Every row gives one point. Any point is a mix of the corners, with weights that add up to 1. It lies inside the corners' shape when no weight is negative. Say inside or outside, and name the corners with a negative weight.

Corners:
(1): 24 47  6
(2):  21 -14  -7
(3): -29 -60 -31
(4): -26  26  26
Points:
-23 -31 -14 => inside
-16 -26 -11 => inside
 7 18  1 => inside
 1 15 -4 => outside (2)
18 39 10 => outside (3)
26 50 12 => outside (3)
-27 -12   6 => outside (1)

Corners:
(1):  -2   2  13 -22  -3  -9
(2): -16  10  28  21  13 -13
(3): -19 -57 -30  -1 -34  -1
(4):  11  -9  25  18  18 -23
(5):  15  18  10 -15 -23   3
(6):  23   1  40 -18 -29  32
(7): -28 -29 -60 -11 -19  13
Points:
 11  -4  20 -14 -23  21 => inside
  1 -13  11   4   0 -10 => inside
 -7  -7  -7   9  -1 -11 => outside (1, 6)
 -9 -13 -14 -10 -15   2 => inside
  0   7   4  -2   2 -10 => outside (3, 6)
-14 -22  -6   3  -9  -3 => outside (5)
  6  -4  17  -6 -16   8 => inside
 -6  -8  14   7   4 -10 => outside (5)
 -8 -38   2  -2 -19  -5 => outside (5, 7)

Corners:
(1):  -9   8  11 -41 -23   5 -22   1  -5
(2):  -9   0   5   5  16   1 -15 -19  19
(3):  17  -4   3 -22  23 -40   7  -9  26
(4):   5  37 -16 -27   1  -2  -5  16  -9
(5):  -3  -6 -13 -32  17   7  26  -2 -15
(6):  20 -28  15  47 -30  18   4 -27  37
(7): -28  19  20   7 -58 -23  50  -9 -30
(8):  16 -42   4  18   4 -24 -42 -15  42
(9):   8  14  41 -13  -8  42   1   4 -30
(10):  10   0  -7 -17 -26 -60 -17 -35 -13
Points:
  7 -10   7   4 -10  -9 -10 -14   4 => outside (1, 3)
  8  -1   2  -8  -4 -17   2 -12   7 => inside
  1   5  12  -1 -25  -5  11  -8  -6 => outside (2)
-3 -3  6 -6 -5 14 -6 -3  5 => outside (3, 10)

Corners:
(1):  -1  15  -5 -12  -6 -22  -6 -31 -16 -30  -4   1
(2): -12   3  -2  29  21  14   6  22  39 -13 -22 -10
(3): -22  -8  11  31  18   4  30  -4  60   5 -20  13
(4):  -8  -7 -15 -56  11   9   9 -14 -26  15   5  -1
(5):  -7 -10  -8 -33  -3   2  20   9 -25   5  13  12
(6): -26  10  15  19   5 -11   3   6  23  -7 -12 -18
(7):  -7 -29 -40 -43   3  -2  11 -16 -37   8  31  -1
(8): -16  -9   0 -23 -16   5  -5  -3   9 -21 -15  -7
(9):   6  -5 -11 -18  23   0  23   7  31   0  33   7
(10): -10 -15 -10 -19  -9 -36  -5  -6 -26  -6 -15 -11
(11):  13  -4   6   0 -10  -5  -3 -19 -14  -4 -15 -14
(12):   1   6 -18 -32 -19 -24  15 -19 -20  -4  -7 -11
(13):   4   8  -5  -5 -20 -19 -23  -8   0   1  -9   4
Points:
 -6  -7 -14 -18  -3  -8   0  -8 -10   1   5  -2 => inside
-8 -4 -4 -7  5 -6  4 -1  9 -3  1 -2 => outside (12)
-8 -7 -2 -2  3  2  1  7 12 -3 -8 -4 => outside (1, 12)
-12  -5  -4 -11  -1  -3   9  -5  -1  -2  -9  -2 => outside (9)
 -6   0  -3 -18  -1  -6   8  -4  -3  -2  -3  -1 => outside (7)
-13   0   2  -4 -15 -16  -1  -9  -5  -7  -9  -4 => outside (2, 4, 9)

Corners:
(1): -10   9   8 -39 -10  18  11  19   7 -60 -10  -4  34  26   5   9   2   2
(2):  28  40 -17  17  22   7 -10  10 -26  19  -4  -4 -27   4 -21   2  25 -29
(3): -18 -25 -12  13  10 -14   9  15  -1  21   3 -20 -35 -16   6 -11  -5  10
(4):  -9  -7  16  -9 -11 -24 -20  28   8  24 -16  -1   4  12  -1   2   1   0
(5):  21  -8  39 -21   6  30  -7  15 -12  -8 -10 -15  10  10   3   9 -15   9
(6):  13  30  -3   6  21 -33  15   5 -28  27  15 -12   4 -25  -2  12   0 -19
(7):  24  -3 -51 -24  31   3 -25 -16 -31  27  23  33  11 -13   4   7   6   6
(8):   1   2   0 -31  -6   3 -31  15  -2 -11  -8 -15   3  10  43  10  11   3
(9):  -3 -29  20 -27   5  -2  -6 -10  20 -20 -21  10  27  15   0  12  -8 -17
(10):  10  13  -8  14  10  -4  -4 -27 -20  -5  33  35   4 -41   7 -11  19 -11
(11): -18 -20  14 -11 -34  29 -15  -5   0 -13  -4  -3  30  30  35  34   1 -18
(12):  21  -5   0  17   2   2   7   0  -5 -15   7   3  -6   2  42 -11 -26  -8
(13):  -1  18 -11  40  21 -16 -18 -16 -11  15   6 -15  -2  -9   9  -7 -11  16
(14): -30 -13  35 -49 -38  19  -6  -5   1 -25 -40  40  23   2  27  19 -10  -7
(15):  17  12   0  15  -6 -28 -18 -19  -3  33   7  12 -22  -2 -14 -13  21   8
(16): -17  17  18  14  37  -8  15 -25   5  39   9  -7   0 -11  12 -32  18  -6
(17): -13  21  13 -21 -11  19 -28  -1  15  -4   3 -17   2  30  20  -6 -36 -22
(18):  30  10  -6   3   6 -10  -4 -11   3   7  27  40  21 -52   1  25   7  28
(19):  40  17 -28 -10 -16   5   0 -17 -10  21 -11  18  33 -33   6 -10  23  -1
Points:
 0  8  7 -5 -3  3 -4  1 -4 -1 -4  0  8 -5 17  1 -1 -2 => outside (7, 9, 15)
  2   2   5 -11   3   2  -3   0  -1  -7  -4   1  11   5   7   5   1  -9 => inside
  6   0  -1  -9  -5   7 -15   0  -3  -2  -2   4   7   4  12   5  -3   0 => outside (6, 16)
  7   5   5  -5   8   4 -16  -1   0  -7   2   0   9  13   5   4   0  -4 => outside (3, 6, 14, 19)
  2  -1   0 -10   1   3  -9   0  -4   1  -1   1   9  -1  15   5   1  -4 => outside (15)
 13   1  -4 -13   7   5 -11  -3 -10   8   3   8  10  -5   7   4   0   1 => inside
 7  6 -4  7  5  0 -6 -3 -6 14  4  2  4 -5 10 -5 14  3 => outside (6, 9, 14, 17)

Corners:
(1):  -1  -4 -20 -11  13  43 -24 -25  -3   0  15  20 -16   6 -27 -19  10   0  33 -47
(2):   7  -1 -27 -22  15 -11   6  20 -42  17   0 -26 -27 -36  -9 -12 -27  25   2   5
(3):  -5  31  14  -9  -1   4   3 -21 -27  21  23  35 -33  29   5  33  22   7  14   1
(4):   0   2 -15  16  -5 -32 -36   2   4  -4  -1  18  18   3  22 -12  27  15 -16 -13
(5): -32  11  33  -6  38   7  -2 -21 -25  18  18  19  -3  28  16  57   9 -23 -12   3
(6):  17   0 -26  30  10  32  -6  -6 -22 -25  -3   9  -4  14  14  10  10 -21   6 -22
(7):   1  31  12  52  12 -39   7  -4   2   2  20  21  26  -8  -3  -1 -16 -15 -26  32
(8):  24 -24 -29  -6 -31   7 -19  24 -59 -19  22 -23  -4  17 -25 -15  10 -14  -1 -17
(9):   3 -23 -12 -13  12 -36 -26   7   7 -10   4   0   0 -29  17  28   9  21  -8  11
(10):  29 -10  14  -1  33  -8  -5 -24 -19   7  37 -11  26   6 -10 -42  16   2  15  12
(11):   3  -1  -9 -32 -25 -15 -11  32   3 -18 -24 -45  -5 -60 -21  43  33  33  -5  -2
(12): -21   9   3  -6 -19  -8 -34  11   4 -26 -37 -35  -7 -12  23  18   2  -8  55 -40
(13): -22 -15 -23  29  -4  -2  32 -14 -31   1  15   8 -36  -4 -29  14  17 -23  18 -22
(14):  28 -31 -21  38 -18 -22 -16  13  -4  -4 -16 -11  12 -23 -33  12 -22   6 -19   1
(15):  33 -24   9   7 -44 -47 -15  -7  25  -5   2  -6  -9 -24  23  -7   6   2  -5  -1
(16):  13 -16 -11  -1  -6 -18  17   8 -37  12  18  -7  38 -22  38  58  -3   1  -8  25
(17):   7  11  25   2  -3  -9 -30 -17 -40 -34 -17  17  27   5  29   3  25   1  -5   1
(18):  -9  -4  -7 -32  -1  10   1  10   8  -6  27 -12 -27  12  -3   3 -15  23  22 -43
(19): -15  13  28 -18  -4  30 -16 -15  13   3   7 -10  -1  22   1  12  -3   6  20  22
(20): -18   9  37  31  20  10 -16  22   4  -2  -1  28  43  11 -13   8   2 -32   3  -1
(21):  40 -28  -1  -6   5 -11 -12 -11  -4 -22 -32   2  31   9  11  11  -5 -23 -12   5
Points:
 12 -10  -8   2  -6  -4 -11   5 -15 -10  -2  -6   3  -4  -5  11   5  -3   0  -6 => inside
 1 -1  1  0  4 -5 -9 -4 -7 -4  3  3  1 -3  5 14  5  2  4 -4 => outside (8)
  3  -2   1   0   3  -3  -5  -1 -15  -2   5  -2   0  -4   2  14   1  -2   4  -1 => outside (4)
 -3   4  -2  13  -4 -12  -2   3 -28  -1   7  10  -3  -2   7  16  10  -1 -12  -5 => outside (1, 9, 10, 12, 19, 21)
 13 -10 -19  -3 -16   4 -11  -1 -25  -6  11 -14 -11  -5 -15 -11  14   9  14 -19 => outside (5, 7, 9, 20, 21)
  0   1  -5  11  12   8 -13  -6 -19  -1   6  11  -6  16 -10   5   3 -13   7  -6 => outside (11, 15, 16, 17, 18)
 -1   1  -8   2  -6  -9  -3   0 -20   0  11   4  -7  -7   5  20   4   8  -5  -1 => outside (10, 12, 20, 21)
  8 -10  -7   2  -1 -13  -9  -2 -11  -7   4  -6   4 -10   4   8   5   2   0  -1 => outside (3, 20)

Corners:
(1): -14  -1  17   2 -20   8   5  -2 -23  -5  -7  -4 -22   4 -10   4  -8  -3   1 -11
(2): -5 -6 10 -9  0 -1  6 11  8 -2 10 -4 -4 -7 -4  4 -1  3 -2 -5
(3):  -2 -18 -34   4   8   0   7  -1  -9   6  -3  -6   3   0  -4 -10   2 -17   4 -10
(4):  23  -7 -16   6   2   0  -6  -3  10 -13  -8   0   4  -7 -11   6   7  12  -5  -7
(5): -10 -11   3   7 -13  33  11  -5   9 -12  -5  22   2   5  -8 -18   5 -11  -4 -11
(6):   5   6   7   5 -12  -2   4  -7   3  -5 -10   3 -16   9  -8   2  19  -3  -5 -10
(7):  -4  -6  -8  -3 -18   1   7  -4   4 -16   5  10   7  -5   5   8   2  -6  21 -11
(8):  -2 -11  14   4  10  -1  -2  -4   5  15   4  -7  -8  -5  19 -20  16   2  -6 -10
(9): -12   6  10  -4   3  -2 -13  -3   8  -5  10   8   1  -1  -2   1  -6  -6  -4  -5
(10): 34 -8 -7 -5  9  6  1 -5  5 20  9 -2  9 -6 -1  7  6 -6 -1 12
(11): -22  52  21 -10   0   2  -3   2 -43  -2  -4 -14 -16 -10 -17  -7  -6  -2   0   7
(12):   3  -7  14  -3  10   7  11   1   2  -7   8  -6 -20  -1  40   5   7  -1  -2 -13
(13):   1  -8  16  -4  -4   2   0   7  -7  -8  -6  -4 -37   2  -2  -9  -4  -3  -2 -12
(14): -20  10  13 -10   7   1   3  -9 -31  -8  -5  18  -6  -4 -11 -19  -6  10  -8   1
(15): -13  -2  13  -3   4  -1   5  -6   6  29  -5 -13  -9  -6   7 -10  -9  -8  16  -1
(16): -19  -3  17  -1   1  -7   8  -1  13  13 -12 -10  15   1 -12 -20 -10   7  -7  60
(17):   6 -16  14   9   8  -3   4  -4  -5 -10   0   1   3 -10  -2  -2  -2  -4   1 -10
(18): -16   1   5   0  10   1   1  -9  -3  -3  10   4 -11  -6 -12  -1   6  11   4  -2
(19):  -3 -12   3   5   7   1  -7   3   2   1  -1   2   3  25  -8 -23  -1   8   5   0
(20): -10 -11  -6   6   6   8   1   6   6 -17  -4  21   5  -4  10  10   4   4   8  -6
(21):  -7  -8  12 -21   3  23   7  -6   4  -9  -1   1   6  -3   0   6   5  -5  16  20
Points:
-5 -1  0 -2 -2  7  3 -1 -4 -4 -1  3 -6 -1 -4 -1  1 -3  4 -7 => outside (8, 16, 17)
-4 -4  4 -2  2  0  2  1 -2 -3 -2  0 -3 -2  1 -1  1  0  2  0 => outside (5, 18)
 -7   6  12  -6  -2   5   4  -3 -12   2   1  -3 -12  -6   3  -5   1  -9   1  -8 => outside (4, 16, 18, 19, 20)
-5 -8  3 -3  4  0  3 -4  1  2  5  3 -1 -2  6  0  3 -2  8 -6 => outside (4, 5, 11, 13, 16)
-4 -5  4  0 -2  6  2  1  1 -5 -3 -1 -6  1 -1 -4  1 -4  3 -4 => outside (10, 14, 18)
-2  0  4 -1  1  4  2 -3 -3  2 -2 -5 -3  0 -4 -6  1 -5  3  4 => outside (2, 14, 20)
  4  -2   6  -3   2   2   0  -2  -8  -4   3  -2 -10   0  -3  -1   3   1   0  -8 => outside (5, 15, 16, 20)
